Each row of a before or after table is a point. One or more steps were done to the points. Then noise was added and the rows were shuffled. The steps act on columns, c1 being the first. What was done? A step turns or swaps two columns, mirrors them in a line or flattens them onto one, adds a multiple of one to another, or multiplies or shifts one. Angles are multiples of 10 degrees, from the lower column toward the higher: turns from -170 to 170, lines from 10 to 170 but not 90. Use the fewest steps. Two steps may share a column if one is a turn and the other turns, adds or multiplies; they go together, in the order done. Otherwise the lowest column goes first.

Before, 14 rows:
[[ 10  13]
 [  9  27]
 [ 26 -56]
 [ 11 -33]
 [-26 -17]
 [  7 -52]
 [-42  16]
 [-39  -1]
 [ 41 -45]
 [  2  -4]
 [  8  11]
 [ 26 -22]
 [-27  30]
 [-40  24]]
After:
[[-35 -17]
 [ 14 -23]
 [ 14  10]
 [-28  23]
 [-34  16]
 [ -1  -4]
 [-39  -2]
 [ -2 -57]
 [ 22  26]
 [ 19 -44]
 [-19 -52]
 [-12  30]
 [ -5 -32]
 [ 17  14]]
Steps: add 0.5 times c2 to c1

Before, 9 rows:
[[-13 -14 -24  -6  16 -25]
 [ 39  -4  27  24 -23  12]
 [-22  13  16  -2   1  -3]
 [-15   5 -25 -30  14  -4]
 [-10  31   8  28  30   3]
 [ 16 -17  31  29 -13 -28]
 [-19   4 -17  24  22  16]
 [ -1  26 -17 -25 -22 -15]
 [ 25  14  19 -12  -9  -6]]
After:
[[-16   6 -24  -6  24 -35]
 [ -8 -13 -25 -28  58  -6]
 [ 28  28  28  26 -61  11]
 [ 14 -31   8  29  -9   0]
 [ 29   6  16 -12   7  -7]
 [ -8 -22  16  -3   4  -1]
 [ 14 -24 -22 -22  18 -18]
 [  0  20  30  30 -58 -36]
 [-14 -16 -19  30 -13  21]]
Steps: mirror c1 and c2 in the line at 20 degrees; add -1.5 times c4 to c5; multiply c6 by 1.3

Before, 14 rows:
[[  1 -39  33  17 -11  35  18  46  19   3  38]
 [ -7  -2 -19  10  -1 -20   7 -45  -2 -14   5]
 [-23   0 -17  -4  18 -24 -22   2   0  57  33]
 [-23  31 -12 -14  39 -26  -3 -10  15 -37 -21]
 [  0  44  14 -19   6  -3  18 -32   4  -3  -8]
 [  4  11  12 -15  23   4 -28 -18 -17 -16   7]
 [ 15  -6 -24 -21  12 -44 -24  15 -11  30  56]
 [  3   0  19  53 -40  25  44  32 -26   0   0]
 [ 32 -23   1  59  -2  47  19  29 -18  16 -19]
 [-39 -23 -35 -46  -7  -2 -21  17 -18  42  60]
 [ -2  -2   7 -33   0 -31  -2 -13  -1  -5 -32]
 [  3 -25  34  35  18  20  54  16 -33  -2  -3]
 [ 22  -6  -8  26  -3  38  37  39 -26   0   8]
 [-25  16  25   9  -8  -3  -7   7 -22 -22  -5]]
After:
[[-38 -24 -12  49   2 -22  -2  43  10  42  59]
 [-24  15   1 -27   1  -8  -4  22   0 -22  -4]
 [  3   1  17 -35   1  45  25  35  21   0   0]
 [-23  -1   2  17  -2 -24 -24  11   2  57  33]
 [  5  11  -7  -6   0 -28   4  11 -24 -15   6]
 [ -6  -1   7  16   1   7 -20 -13 -43 -16   7]
 [ 16  -5  -2  29  -1 -24 -44  34   9  30  57]
 [  2 -39   1 -37   1  17  34  10  52   4  37]
 [ 22  -6  11  -2   0  36  38  40  29   0   9]
 [-25  32  -5  17   0  -3 -26 -24  -4 -37 -21]
 [  0  45  -7  -7   0  19  -3 -17 -28  -3  -8]
 [ -2  -2 -13   5   0  -3 -30 -13 -13  -5 -32]
 [ 33 -24  21 -21   0  19  47  20  22  16 -19]
 [  2 -27   9 -45   0  53  20  36   3  -3  -4]]
Steps: turn c3 and c4 by -110 degrees; multiply c3 by 0.4; multiply c5 by 0; swap c6 and c7; turn c8 and c9 by 70 degrees; add 0.3 times c11 to c8

Before (13 x 18):
[[  1  46 -10 -19  -2   7   0 -34 -11   0 -11  36  -6  -5   1  10 -40  -1]
 [  5  -4  26  13  -6 -11  22  14 -32  35   7 -11 -13   5  -1  13 -21 -22]
 [  4 -59  32  -5   8 -19  12 -28  12 -40 -56 -11  -7   3  38  -8  10 -17]
 [ 21  32   0  17  15   0 -14   0  25  -6  12 -12  10 -27   3 -18   3 -17]
 [ 12   8  19 -58   9   2   6 -30 -33   2  18 -14   8 -13  24  -5  19  -3]
 [  0   1  49 -20   3   7  -4  38 -16 -26 -25  -6  14  -5 -13  25  10 -14]
 [ -5  15  48  -7  29  45  -2  23  -2   3  -4  -7  14 -40   1 -18 -17  48]
 [  3  15  28   2  12   9 -21  25  35   5  13  41  32  10  19  16   9  15]
 [-17 -19  31 -17   6   3 -15  -6 -17 -12   2  18 -10 -14  24 -14  18 -15]
 [ 18   0  12  12  -3  -8 -14   1  -3 -25  16 -24  -5 -19  34   8   8  18]
 [-30 -24  20   7 -10  43  16  -5   0 -14 -16  30  50  -8  16 -28   8 -16]
 [ 28 -24   1  -2   2 -25  15  17   2  10   3  -9   8 -23 -22  13  39 -11]
 [-13 -44  15  40  33 -50 -21  11 -27 -28  13  16  17  17  10 -31  -9 -28]]
After (13 x 18):
[[ 19  30  -1  17 -14  15 -12  -1  20  -5 -21 -22   8  22   2  -1   6 -28]
 [  8  10  17 -54 -12   4   5 -29  13  -1  33 -17   9  13  25  -1  17  -5]
 [ 28 -28   3  -3  -1  39   9  15   0  10  -1 -15   8   0 -21  13  39  -1]
 [  3  18  29   5 -14 -15 -18  26  18  11 -31  52  32  -7  18  -4   7  23]
 [  1   5  49 -19  -2  -2  -5  38 -30 -22  12 -18  13   6 -17  31  15   8]
 [  9  -3  30  15   5   7  26  20   2  33  31 -31 -14 -13   0  27 -24  -3]
 [ 20   2  10   9   8  20 -13  -5  13 -24   4 -10  -7   7  33 -12   8  16]
 [ -4  17  46  -5 -28 -13  -3  27  -4   4   2  23  14  60   5 -50 -18  15]
 [-11 -40  13  40 -32  31 -19  14   7 -31  30  -7  17 -46   9   3 -10 -47]
 [  3  46 -11 -21   3  -4   1 -31 -14  -2   4  34 -10   9  -2   7 -44   6]
 [  4 -53  33  -7  -5  15   9 -29 -53 -37 -24 -21  -5 -13  33   4  10 -13]
 [-33 -23  18   1  12 -30  17  -5 -21 -17  -7  17  53  30  21  -8   3 -32]
 [-17 -17  29 -20 -10   1 -15 -11   1 -12  21  10 -13  15  22   4  16 -17]]
Steps: multiply c5 by -1; turn c6 and c14 by 140 degrees; turn c9 and c11 by -80 degrees; add 0.7 times c18 to c12; turn c16 and c18 by 50 degrees

Before, 10 rows:
[[ 43 -23 -22  16  -3  13  -1  -1  13  16  19 -19 -10   0  28   4 -14 -27
  -45 -12  -3  18  12   2 -26  12 -37  -6  -6  28  -2 -18]
 [ 41   6 -48 -11  -1 -17  23  29  31  14  -7  -5   2   2 -16 -30  23   9
  -10  -4  26 -28 -30  20   2  16   1 -32 -27   5  -5  22]
 [ 60 -21  -7  17  14  -5  -1  27  31   9  -8  12 -35  22 -18  28  31  -9
    8 -53  13 -12  13   9 -28 -36   6 -20  19  -8   7  28]
 [ 19  40 -20  13 -11 -18 -27  -2 -32 -23   6   3 -23 -19   7  -6   6 -22
   -3 -21   1  25 -30  23  31 -35  -6  19  18  32   4   4]
 [ -5   9  18  17   1 -35  28  29 -10 -26 -39  -5   8  35  34 -21  29  10
  -18   1  21  23   2   5  20 -24 -17  14   7 -36 -18 -14]
 [ 23   1  18 -10  13  12   4  16 -31   7   9   8  31 -13  33   6  -9  -9
  -54 -36 -18  -4  27  -7  18 -27 -20  -5  -5 -29  27 -20]
 [  1  -2  20 -18 -44 -35  -1  -5  27 -15   8 -33 -34 -21  28  30 -25  26
    3 -26   8 -14 -27   4  35   5 -20 -18 -23 -25   1  20]
 [ 26  45  16  22  19 -12 -11  39  13 -11 -13   1 -16  -4  40  33 -14  21
   -1 -33 -41  -5 -34 -22  11 -21 -29 -26 -22 -13 -30  -7]
 [ -2 -24   0 -16 -35 -14 -21  45 -11 -30  -2 -49 -30  26   0  35 -40  -1
    1   9  19 -20  17   2  12  -3   1  13   0 -22 -25   4]
 [ 13   8  22  34  21   6   6 -18 -23 -19 -34 -12 -36  26   5 -27  10 -33
   11   8  24   5  -9 -32  17  26   1  25   9  -6  11 -20]]
After (10 x 32):
[[ 41   9 -50 -11  -1 -14  32  12  31  10  -4  -4   4   4 -15 -41  18  27
   21  10 -22  26 -12  20  13  17  -1 -21   4  11  -1  28]
 [ 25  46  14  20  23  -7   4   0  12 -16 -15  -6 -16  -4  41  19 -17  30
   46 -42  41  -4 -22 -26 -14 -19 -30 -36  19  10 -34 -10]
 [ -1 -26  -3 -12 -33 -16 -19   4  -8 -28  -3 -50 -32  28   1  42 -38 -15
   43  -3  -2   3   7  17   8  -6   0   0  16  30 -24   0]
 [ 22  -3  20 -11  15   9  10  56 -34   7   6  11  33 -18  33   4  -9 -33
    3 -36  28 -14  12  -9   7 -26 -20  -8   2  26  29 -17]
 [ 10   6  23  30  18   8  -3 -15 -28 -19 -31 -10 -32  26   2 -14  10  11
  -18  10  14  -8  30  37 -20  22   3  36 -14  -2  14 -20]
 [ 22  38 -20  14  -8 -13 -27   1 -32 -17   2   3 -21 -18   6   3   7  33
   -3 -22  15  -2  16   8  35 -36  -7  19   4 -38   2  -1]
 [ 41 -23 -28  22  -6   7   2  40  10  22  15 -23 -10  -2  27   6 -15 -10
   -5  -9 -24   4  31 -13  -9  11 -36  -3   9 -35  -3 -19]
 [ 59 -18  -6  10  12  -4 -11  -5  29   8 -12  13 -36  16 -20  18  25 -11
   25 -57 -31   4   8  -6  -5 -37   8 -26 -16  15   5  31]
 [ -4  10  20  14   3 -37  15  21 -11 -27 -40  -8  14  40  37 -14  29  -4
   23   9   5 -43 -10  26  15 -23 -13  17 -26   9 -19 -16]
 [  4  -1  21 -22 -46 -34  11   0  30 -12   8 -35 -35 -21  27  21 -24  20
   -5 -32  16  -3 -28  22  19   1 -18 -31  15  23   3  24]]
Steps: mirror c7 and c29 in the line at 160 degrees; turn c8 and c19 by 80 degrees; turn c16 and c28 by -20 degrees; add -0.3 times c16 to c20; mirror c18 and c23 in the line at 130 degrees; turn c24 and c25 by 60 degrees; turn c21 and c24 by 120 degrees; turn c22 and c30 by -140 degrees

Before (8 x 64):
[[ -9  29   1  15   2 -33  -9   0  30   3 -20  38  14 -41   9  -8  29  33
    3   4 -16 -24   7 -16  35 -28 -24 -18   7  -6  17  -7  -8  19  -8  28
   21 -37  12   0  -1  17  26 -24  14  -7 -22  35  27 -32  -8  -4  10 -20
  -16  15 -17  -7 -14  11  22  15 -24 -11]
 [-23  -8   5  21 -48  16   0 -26  18 -34  18  28  31   6  24  45  17  13
   -3  33  14  14  22  16  25  31  26  41   0 -29  -2  13  45  18 -19  12
  -35  16   4  11 -18  11 -12  18   8  33  31  -8 -10  37  21   8  -1  29
   16  -4 -17  24   9  20  20  -8  24  21]
 [ 34 -11 -36   8  -4   7  32 -46  21  27  22  -5  17 -11 -22   3 -25 -25
   -5  29  -4  21   4   9  22  25  -4  21  11 -12   2 -13  -2 -45  21 -13
  -16 -20 -12  -5 -18   9   1 -27  -8 -15  19  11 -18 -19 -11   5  28  11
   26  19  -9 -12   6 -29   0  28  42 -38]
 [-35  -5 -55  46  19  26  17 -29 -22  -3   5 -16  40  -8 -32  14 -10  -7
    1  32   7   1 -28  -9  15  15 -35   6 -12  24  21 -13 -19  18 -16  -3
   10   2  35  -6  27  -4 -21   6 -40  15   9  23 -28 -19 -13  12 -14  38
    5 -10   1  42   6  -1   5  29   9 -17]
 [ -4  -4 -10  -3  17   8 -36 -14  -2 -20  -3 -20 -25 -20   0  -1  41  15
   32 -12 -12 -14 -17  27 -22 -37  -8   6  18   2 -18  39  43  -7  -8 -29
   19  15  -2  10  15 -38   9  -1 -22  19 -34  27  34  -3 -36 -10   9 -11
   16  36   0  -5   6  15  -6  -3  -8  16]
 [ -7 -21   7  -6 -13 -20 -13 -10  12  26  12  41  14   5  -6   8  39   8
   11   8 -18  18  24 -12 -12  11 -16  -5  -8 -12  22  18   7  11  -9  -8
  -12  -9 -21  16  37  27 -13   0  -5 -20 -32  12  -8 -31 -26 -16   6   2
  -17 -25 -17 -12  -4  -4 -40   0  20 -33]
 [ 29  28   7  18   8  10   1  -2  23 -23 -21  37   9 -16 -15  -2   1  33
    2 -21  16 -42  35  27 -21 -17 -10  17 -34  26  31 -10   3  18  45   6
   19 -20   9   4  42 -24  12  14  10  33  30  15   1 -20  27   8 -21   5
   -6  17 -46 -12  19 -22 -16   2  25  30]
 [  8  10  -3   2  15  11 -25   2  27 -14  -7   8 -17 -10 -35  16  14   5
  -27 -31 -14  24  -7 -20  35 -35 -22  21 -12  25 -20 -30  -9  24  31  -4
  -44  12 -13  -3  24  -9  12  17  20  37 -21  -6  12   4  19  20  27  33
   15   3  -2  11   6 -13 -23 -32  -1 -12]]
After:
[[-10  29  -2  15   3 -32 -10   0  30   3 -18  27  15 -40   9  -7  29  13
    3   2 -15 -24   6  35 -17 -27 -23 -18   6  -4  16  -7  -8  18  -7  28
   22 -36  12  -2  13  16  26 -23  16  -6 -22  36  33 -31  -8  -5  10 -20
  -16  15 -16  -6 -13  11  24  14 -24 -10]
 [ -8 -22  -2  -6 -13 -20 -13 -12  12  27  13  40  16   6  -5   6  38   3
   11  13 -18  18  25 -13 -13  11 -15  -5  -6 -12  21  19   6   9 -10  -9
  -12  -8 -20  15  30  26 -12   2  -7 -17 -32  10  -4 -31 -26 -14   8   3
  -16 -25 -16 -12  -4  -4 -41   1  20 -33]
 [  5  12  22   1  14  11 -25   3  27 -14  -7   2 -18  -9 -35  16  14   1
  -26 -21 -14  22  -6  36 -20 -36 -22  21 -12  26 -20 -32  -8  25  32  -3
  -44  11 -13  -5  29 -11  11  18  22  39 -23  -5  42   6  18  24  27  32
   14   3  -3  11   7 -11 -23 -33  -2 -12]
 [ 33 -10 -43   7  -5   7  33 -45  21  27  24   3  16 -11 -21   4 -25 -11
   -4  -9  -2  21   3  22  10  24  -4  22  10 -12   2 -14  -4 -45  21 -13
  -17 -19 -11  -4 -17   9   0 -24  -9 -15  18  11 -12 -18 -11   6  27  10
   25  18  -9 -10   5 -28   2  27  41 -36]
 [-24  -8 -23  22 -48  15  -1 -26  18 -35  17  31  32   6  26  46  18   5
   -4  25  14  14  20  25  16  30  28  40   0 -27   0  13  44  18 -18  13
  -35  14   3  12 -25  11 -11  17   7  33  32  -9   3  38  19  20   0  29
   15  -5 -17  24   9  20  22  -8  24  22]
 [ 29  27  21  19   9   9   1  -2  25 -23 -22  32  10 -17 -15  -2   1  14
    3  -8  17 -41  35 -21  27 -18 -10  17 -36  24  32 -11   3  18  47   5
   19 -20   9   3  48 -24  11  15   9  34  30  16  12 -19  26   9 -21   6
   -6  16 -45 -10  19 -23 -18   1  25  30]
 [-35  -5 -61  45  21  26  17 -30 -22  -3   7  -6  41 -10 -32  15  -9  -3
    2 -22   7   0 -31  15  -9  15 -35   6 -12  23  20 -13 -19  17 -16  -3
   12   1  35  -5  17  -4 -21   5 -41  16   8  24 -33 -19 -15  16 -14  38
    5 -11   2  41   5   0   3  27   9 -17]
 [ -3  -4   4  -3  18   7 -35 -16  -3 -21  -5 -32 -25 -19   0   0  40   6
   32 -15 -12 -13 -17 -23  27 -36  -7   7  18   1 -17  39  43  -8  -7 -29
   19  17  -1   9  20 -37   9   0 -22  21 -34  26  -7  -3 -35  -9   9 -13
   18  35   2  -6   5  17  -8  -1  -8  15]]
Steps: turn c3 and c20 by 50 degrees; turn c12 and c49 by 20 degrees; add -1 times c19 to c49; add 0.3 times c16 to c52; multiply c18 by 0.4; swap c24 and c25; add 0.5 times c43 to c41
